Every row gives one point. Examples show where two turns around zero, p and q, send a point. Where does a point land after both, in the order given? Backwards means that the second turn is done in reverse. Each puzzle has new turns, and all numbers are rounded.

Turn p:
[-53   4 -31] => [-3  2 61]
[ 36 -16  17] => [-11  -6 -41]
[ 20 -13  24] => [ -2 -16 -30]
[-30  18  13] => [ 27 -12  22]
[ 26   7 -22] => [-11  31 -13]
Turn q:
[ 31   4 -40] => [ 2 49 13]
[-27 -21  17] => [-18 -26 -21]
[-10 -17  56] => [ 19 -45 -34]
[ 18  27 -26] => [ 8 26 31]
[-13   6  -6] => [-11  -5  10]
Where do these land?
p, then q: [ 15 -19 -30] => [-21 -24  22]
p, then q: [-19   1   6] => [ 10  -4 -17]
p, then q: [25 41  0] => [23 27 33]
q, then p: [ 11 -50  -4] => [-7 39 33]
q, then p: [-33  26  29] => [-29 -40 -13]

Turn p:
[ -4 -30  -9 -24] => [ 8 12 36 -7]
[  5   4 -34  30] => [-41   6  -5  19]
[  6 -27 -33  30] => [-33   8  21  34]
[-25  -4  49  14] => [ 47   5 -23  22]
[ 24  -2  51 -22] => [ 45 -39   2 -12]
[-17  29 -21   9] => [-23  19 -26  -9]
[ 12  32  -2 -38] => [ -2 -12  -7 -49]
Turn q:
[ -8  21 -12 -15] => [20 -7 18 -9]
[-16 -19  26  63] => [-32  -1 -60 -24]
[ 51  11 -19  -8] => [19 47 15 19]
[-28 -23  -2   2] => [ -6 -31 -16   8]
[  2  10   7 -43] => [-1 -7 43  7]
Where do these land?
p, then q backwards: [ 14 -32  21 -56] => [-19  54 -17 -34]
q, then p backwards: [ 1 16 19 13] => [ -5  14 -17 -17]
q, then p: [ 22 -15   0  14] => [-21   9 -20   0]
q, then p: [  9  19 -36  -3] => [-11 -40  -1  -5]
q, then p: [-73   8  20  17] => [ 16  26  71 -11]
p, then q: [ 19   2 -47   1] => [-13 -45   3 -19]
p, then q: [ 8  2 22 14] => [  4  11 -20  16]

Turn p:
[-15 -32 -25   5 -17  17  -3  26] => [ -9  40  -7  28 -15  13  12  -8]
[ 33  -7  25   0 -10 -53  14 -25] => [ 15 -54 -42   8  16  -4 -10   9]
[-46  -5  36  25 -21  23 -16  12] => [-22  23 -11 -32   5  21  34 -41]
[  1 -10  31   2 -21  11 -10 -18] => [ -7 -12  -7   0  23   0  10 -34]
[ 15  44 -54 -11   4  27  24   8] => [27 19 55 13  0 -9 10 45]
[-39 -19  16 -19 -20  16  -6  22] => [  6  42 -18 -10  -2  -1   9 -37]
[-46  -5 -76 -38  46 -18 -15 -16] => [-30  54   1  -2 -24 -61 -37  53]
[ 40  25   1  26   2 -25  13  -1] => [ 14 -48   5   4  -5  16   9  29]
[ 47  26  26  16  40   6  46 -24] => [ 18 -50  31 -14  33  35 -35  25]
[  9 -15 -16   9 -12  -6 -45  -6] => [-30 -11  -3  24 -21 -21  14 -12]
[  1  -1  35 -17   9   2  -2  23] => [ 21  -3  -4 -19 -11   9 -15 -30]
Turn q:
[ 60  -1 -43  -5 -37  16  -9 -26] => [-43 -29  27 -15 -45  19 -24 -35]
[ 21  10 -28  18 -38 -33   7 -41] => [-17  14  43 -26 -10  47 -19 -16]
[-28 -17 -23  19  11 -12  20   1] => [ 23   0  -8 -40  15   9   5  10]
[-35 -24   3 -16 -21   3 -15  27] => [ 20 -15 -25  11  35   1   3 -30]
[ -5 -48  13 -25   4   0  21  32] => [ -5 -30  -8  -8  39 -28  34 -10]
[-14  -2  -6   6   5  -1 -39  39] => [ 18  14 -40   9  -6  -7  12 -30]
[-30 -10 -21   1  15 -14 -15 -36] => [ 12  21  -5 -30  16  -2 -40   0]
[  7  40  41 -34  52   4  16  21] => [-29  17 -26  39   3 -29  22  57]
[21 -9 49  2 29  1 21 -4] => [ -5   6  29  14   4 -40  25  30]
[  3  62  15  34 -20  36  -7 -13] => [ 25   2  13  45 -50  31 -19  24]
Where do these land?
p, then q: [ 4 38 14 19 13 12 30 -3] => [-16 -23 -10  22   6 -39  15   9]
p, then q: [-27 -48 -38  22   5 -23  24 -38] => [ 38  15 -69 -20 -15  21   7   7]
q, then p: [-32 -11  -8 -19 -20 -13  31  -5] => [-11  15  22  -3 -10   9 -44 -11]
q, then p: [-28  -7 -25  26 -45 -22  16 -29] => [  2  -8  45   2  15  -8 -31 -49]
q, then p: [ 27  24   5 -34  34  40 -35  16] => [-26  12 -39  11 -20  -7  51  34]
q, then p backwards: [ 13 -39 -12   3 -33  -8  16 -37] => [ 13  28  33   4  30  37  -9 -15]
q, then p: [  3  18  38  -8  19 -14 -19   1] => [  0 -17   2 -28 -13  14  24  28]
p, then q backwards: [ 51  11 -16 -28  27  -7 -39  43] => [ 35   7   9  40 -11  61 -24 -23]
q, then p: [ 14 -26  16  15 -15   8  14  27] => [  9  -9 -22  11  30  23 -19   6]
q, then p: [-25  40  26   5  16  27 -38  26] => [-13 -24  15  29 -22  18  44  39]
